Every row gives one point. The points of each table are mixes of a few directions, plus a little noise. How many directions does each table use, and how many do they share? Where both have some left over, give the other angles between the two spaces (their principal angles), to ten degrees, smallest first.

First, 5 rows:
[[-13 -20]
 [  6  10]
 [ 14  23]
 [-54 -85]
 [ 46  73]]
Second:
[[-52 -82]
 [-41 -67]
 [-13 -23]
 [ 34  52]
 [ 34  52]
 [ 19  26]
 [ 23  37]]
Directions: first 1, second 1, shared 1

First (8 x 4):
[[  -4  -26  -21  -46]
 [  -7  -31  -23 -121]
 [  -1  -18  -20  -24]
 [ -31   -3   69  -57]
 [   3   -6    2  106]
 [   5    6   10  120]
 [  17   17  -28    6]
 [  15   58   15   17]]
Second:
[[ 26  68  -3  58]
 [ 20  82  20  25]
 [-40 -88  32   1]
 [-39 -69  33 -71]
 [ 18  20 -30   7]
 [ 13 -14 -51 -20]]
Directions: first 3, second 3, shared 3

First:
[[-60 -71 -23  45  72  28 -17 -38   4]
 [ 55  65  21 -40 -65 -25  16  34  -3]
 [ -4  -5  -2   3   4   2  -2  -2   0]
 [-67 -78 -25  49  79  31 -19 -42   4]
 [ 30  36  11 -22 -36 -14   8  19  -2]
 [-12 -15  -4   9  15   6  -3  -8   0]
 [ -3  -3  -2   2   3   1   0  -2   0]
 [ 61  71  23 -45 -72 -28  17  38  -4]]
Second (10 x 9):
[[-66  -4 -13  18  -4 -24  40 -72 -15]
 [-30 -14 -24  -4  -5 -26   5 -34 -12]
 [ 21 -12  20  18  33  42 -21  35  17]
 [-25 -32 -24   4  18  -9 -12 -21  -5]
 [ -5  -2  15  19  18  23   5   1   7]
 [-38  -2 -17   0 -13 -29  23 -46 -14]
 [121  73  17 -78 -86 -32 -22  96   2]
 [-28 -34  -6  27  39  20  -7 -15   4]
 [-18 -36  -9  19  39  21 -18  -4   6]
 [ 69  59  42 -23 -38  12   5  60  11]]
Directions: first 1, second 3, shared 1

First, 9 rows:
[[-59  56 -58  -8 -20 -64  21  24 -16 -39  25  31 -23  17]
 [-27  69 -62  64 -56 -48 121 -58  62 -45  39 -24  34  16]
 [-15 -33 -34  -4 -16  31  39  23 -14 -13  43  23 -27 -16]
 [ -2  30 -55 -27 -19 -34   0 -10   0   6  24  75 -13  30]
 [ 63  57   4 -40  12 -54 -84 -66  28  62 -46  73  33  63]
 [ 55 -20  75  -2  34  23 -64 -29  13  43 -59 -36  33   1]
 [  0 -94  39 -13  25  86 -19  61 -45   5   9 -25 -34 -49]
 [-67   3  24   7  23 -17 -16  71 -44 -46 -15 -60 -27 -30]
 [ 51 -70  64  25  16  78   1 -17  16  28 -19 -58  25 -30]]
Second:
[[  -1   53   85   33   38  -51  -51  -21   21   -7  -86 -105   50    5]
 [  17    3   32    1   16   -2  -29  -12    6   14  -29  -20   16    3]
 [  30   20    3   31  -14   -4   32  -56   46    9   -6  -19   39   13]
 [ -22  -74  -73  -67  -16   56    3   76  -68    4   80  119  -85  -17]
 [  11  -29  -15  -22   -3   25   -7   11  -14   14   19   41  -19   -2]
 [  23   39   93   26   42  -35  -65  -33   26   14  -91  -92   55    9]
 [  -2  -47  -78  -30  -35   45   47   22  -21    4   79   95  -48   -5]
 [  35   30   18   39  -10  -12   26  -67   56   11  -21  -38   52   16]
 [ -54  -23  -85  -21  -34   13   58   56  -39  -36   80   66  -61  -14]
 [ -37   29   21   11   15  -34  -15   23  -12  -27  -25  -48    1   -6]]
Directions: first 4, second 3, shared 3
